Each row is a point. Any point is a mix of the corners, with weights that add up to 1. It lies inside the corners' shape when no weight is negative. Say inside or outside, and name the corners with a negative weight.
(in the rows, 128 means zero)

Corners:
(1): [118  74]
(2): [184 154]
(3): [115 148]
Points:
[137 165] => outside (1)
[118 139] => inside
[162 163] => outside (1)
[164 160] => outside (1)
[142 138] => inside

Corners:
(1): [101  88  56 196 127 142]
(2): [ 94  64 115 152  97 123]
(3): [199 160 134  79 126 127]
(4): [161 176 182 135 178 161]
(5): [ 91 117  93 127 104 122]
(6): [181 179 182 111 142  90]
(7): [180 191 176 120 104 143]
Points:
[145 130 137 144 137 139] => outside (5)
[171 169 141 122 138 134] => outside (2)
[141 127 133 129 114 139] => outside (6)
[160 161 174 105 134 119] => outside (1)
[173 133 140 128 154 139] => outside (5, 7)
[154 120 122 133 114 125] => outside (4, 5)
[121 116 104 148 120 127] => inside
[123 135 152 151 163 140] => outside (3, 7)

Corners:
(1): [157 187 194 134 154 122 115 133  90 135 167 163]
(2): [131 120 133 154  69 192 120 188  92 170 141 160]
(3): [ 99 109 168 139  80 178 102 171 147 163 162 135]
(4): [144 121 113 182  69 147 185 136 185 163  87 136]
(5): [132 144 110 177  86 140 154 150 167  87 128 123]
(6): [ 88 112 148 123 126 161  96 146 124 155 144 181]
(7): [107 157  98 103 170 129 159  68 118  62 130  53]
(8): [115 124 161 144 128 118  79 184  83 159 140 144]
(9): [144 178 143  91 131 151  76 106 113 101 141 114]
(10): [122 173  57  64 167 106 126  53 110  87 176  40]
(11): [144 100 124 155  86 118 152  94 158 102 117 120]
(12): [ 89 173 126 103 105 132 122 119  81 132 148 114]
(13): [153 127 149 130  90 134 168 176 145 123 117 153]
Points:
[141 117  96 132 111 128 150 115 148 101 121 106] => outside (1, 3, 12)
[143  65 104 190  54 144 171 169 192 149 106 143] => outside (1, 7, 9, 12)
[126 145 106 123 114 134 112 103 121 114 137  89] => outside (1, 6, 13)
[103 143 113 105 132 137  92 118 103 114 159  99] => outside (1, 4, 13)
[120 140 126 117 113 140 129 127 123 107 139 102] => outside (1, 4, 6)
[123 141 117 135 109 138 123 117 132 132 142 116] => outside (7, 13)
[133 135 133 130 108 140 120 122 127 119 135 125] => inside

Corners:
(1): [131 135 107 151 190 101 108 147 155 139  60 162 167 134 129 104 167  54
 157 143]
(2): [211 180  91  47 119 147 158 140 134 201 106 114  64 194 153 116 153 137
 145 100]
(3): [141  77  84 144 156 124 121  93 165  95 119 141  55 156 178  83  88 141
 103 117]
(4): [ 95 157 186 142 137 167 116 106 105 138  94 175 154  85 116 120 176 124
  76 147]
(5): [136 107 169 100 119 154  75 212  91 224  91 122  95 145 134 139 139 178
 167 122]
(6): [ 88  86 126  76 158 173 124 124  68  72 138 139 144 160 146  77 124 176
 154  96]
(7): [147 130 165 141 106 117 137 180 127 162  77  91 127 108 121 145 195  81
 104 111]
(8): [111 159 119 101  92 100  92 128 129 117 126  77 137 152 144 125 121  49
 118 117]
(9): [210 163 146  89 114 123 154 101 181  73 116 105 128 193 171 145 142  68
 137 188]
(10): [103  93 136  53 144 146 161 149 113 154  76 114  85 198 101 200 156 133
 146 156]
(11): [177 133  80 136 137  98 146 167 165 139 116 127 174  98 125 102  74 125
 156  86]
(12): [154 128 116 207 162 145 105 116 129  77 141 166 131 148 167 116 112 128
 151  72]
(13): [ 40 124 133  84 116  83 141 131 184 145 195 103 131 144 121 149 141  82
 139  99]
(14): [130 119 182 106 145 127 162  62 102 104 123  55  99 149 180 147 136 137
 136 114]
(15): [120  70 118 176 152  92 109 114  91 168 109 137 109 163 126 155 151 165
 159 126]
(16): [126  86 135 162 170 161 136 121  77  94 135 131 116 111 145 115 135 124
 164 111]
(17): [164 150 102  49 110 142 170  93 196  71 142 131  87 161 107 141 144 112
 168  92]
(18): [142 153  96 151 148 153 195  99 209 191  83 155 141 188  97 104 170  57
 128 136]
(19): [194 140 184 135 142  65  96 123 157  87 178  73  89 139 151 141  98 135
  97 115]
(20): [ 64 140 141 185 121 127 127 133  76  38 141 142  78 137 110 127 165 169
 171  61]
(21): [ 86 135 146 119 153 159 115 148 150 128 186  93 186 104 112 140 160 153
 149 146]
Points:
[121 130 130 108 135 136 133 128 132 121 128 119 119 139 130 121 139 120
 138 103] => outside (9, 15)
[131 121 134 121 131 130 133 125 128 118 129 113 111 147 137 131 135 128
 135 114] => outside (1)
[135 124 126  78 122 152 150 120 136 153  96 117 113 159 124 138 150 128
 128 137] => outside (1, 12, 13, 16, 19, 20)
[137 140 125 115 139 129 137 131 129 133 121 123 120 146 128 130 150 116
 145 103] => outside (3, 5, 9)
[141 137 130 130 139 133 125 130 138 113 126 126 126 139 145 112 137 115
 140 112] => outside (10, 15)
[111 116 138 137 145 131 124 129 122 116 127 123 124 134 131 130 139 126
 142 111] => outside (2, 9)
[127 132 125 141 135 151 130 151 122 138  89 147 161 132 108 124 157 109
 156 124] => outside (2, 3, 13, 14, 19)
[116 130 137 122 141 139 129 130 138 117 145 112 137 132 128 133 147 131
 145 122] => inside
[132 142 125 118 136 126 144 121 147 105 130 120 121 146 136 120 141 104
 135 109] => outside (5, 15)

Corners:
(1): [177 133 125 149 163 116 158 122 155 167  78  61  74 153 190 162 156  78
 144 193]
(2): [154   7 134 133 141 109  75 142 122 122 134 144 121 105 115  19 163 142
 159  99]
(3): [112 142 169 150 123 136  81 127 117 123 156  81 115  73 153 152  86 188
 164  98]
(4): [118  86 145 115 110 111 169 157 208 227 136  92 104 156 155 142 122  94
 142 122]
(5): [157  23  98 137 143 159  78  84  95 127 122 129 118 118 107 168 154 101
  97 109]
(6): [108  63  99 214 136 129  97 117 160  86 130 140 129 145 114 157 107  98
 164  67]
(7): [150 107 160 129 161 107  97 108  90 110 108 142 111 175 163 108 133 129
 111 155]
(8): [122 146 149 127 107 130 137  89  89 115  96 130  88 139 179 143 134  97
 132  85]
(9): [164 123 108 139 162 118 112 101 136  75 128 139  90 140 124 182 167  78
 153  94]
(10): [125 117 104 123 110 119 177 117 148 126 155  94  83 135 134 181 132  73
  94 143]
(11): [126 154 146 109 140 155 106 105 122 102 104 132 160 112 166 129 106  99
 101 167]
(12): [102 139 103 122 109 138 129 131  83 104 119 149 215 167 138 140 111 101
 119 103]
(13): [ 55  64 111 137 122 145  77 191 125 119  89 131 164 146 114 126 151  89
 143 190]
(14): [147 120 156 117 109 143 163  99 115 126 156 116 112 111 144 143  89 174
 152 136]
(15): [157 124 163 142 150 144 170 116  90 110 139 135 174  96 106 139 136  88
 115 196]
(16): [142 144 176 123 134 131 147 118 111  92 108  79  94 141 130 159 105 131
 138  89]
(17): [ 62 150 136 111 123 176 186 115  93 183 135 122 122 128 134 133 100 119
 104 154]
(18): [161  98 135 149 100 129  99 122 127 157 140 130 114 146 113  72 146 117
 144 141]
(19): [143 131 131 180 110 124 114 169 162 133 110 113 101 114 124 145  95 195
 165  66]
(20): [139 145 142 154 139 199 110 138 117 117 144  87  90  95 162 169 138 126
  98 123]
(21): [ 46 158 167 119 102 128 162 104 171 113 134 106 110 128 125 144 174 121
 122 162]
Points:
[129  95 123 155 134 134 117 118 132 117 123 121 117 135 132 149 128 107
 135 117] => inside
[130 132 148 143 138 138 115 125 101  98 109 124 129 124 150 131 111 135
 145 106] => outside (4, 5, 10, 18, 21)
[130 118 137 136 127 136 134 123 118 128 129 124 136 131 131 135 129 110
 129 136] => inside
[127 120 134 136 129 133 128 122 121 117 125 125 130 133 133 138 134 113
 131 127] => inside
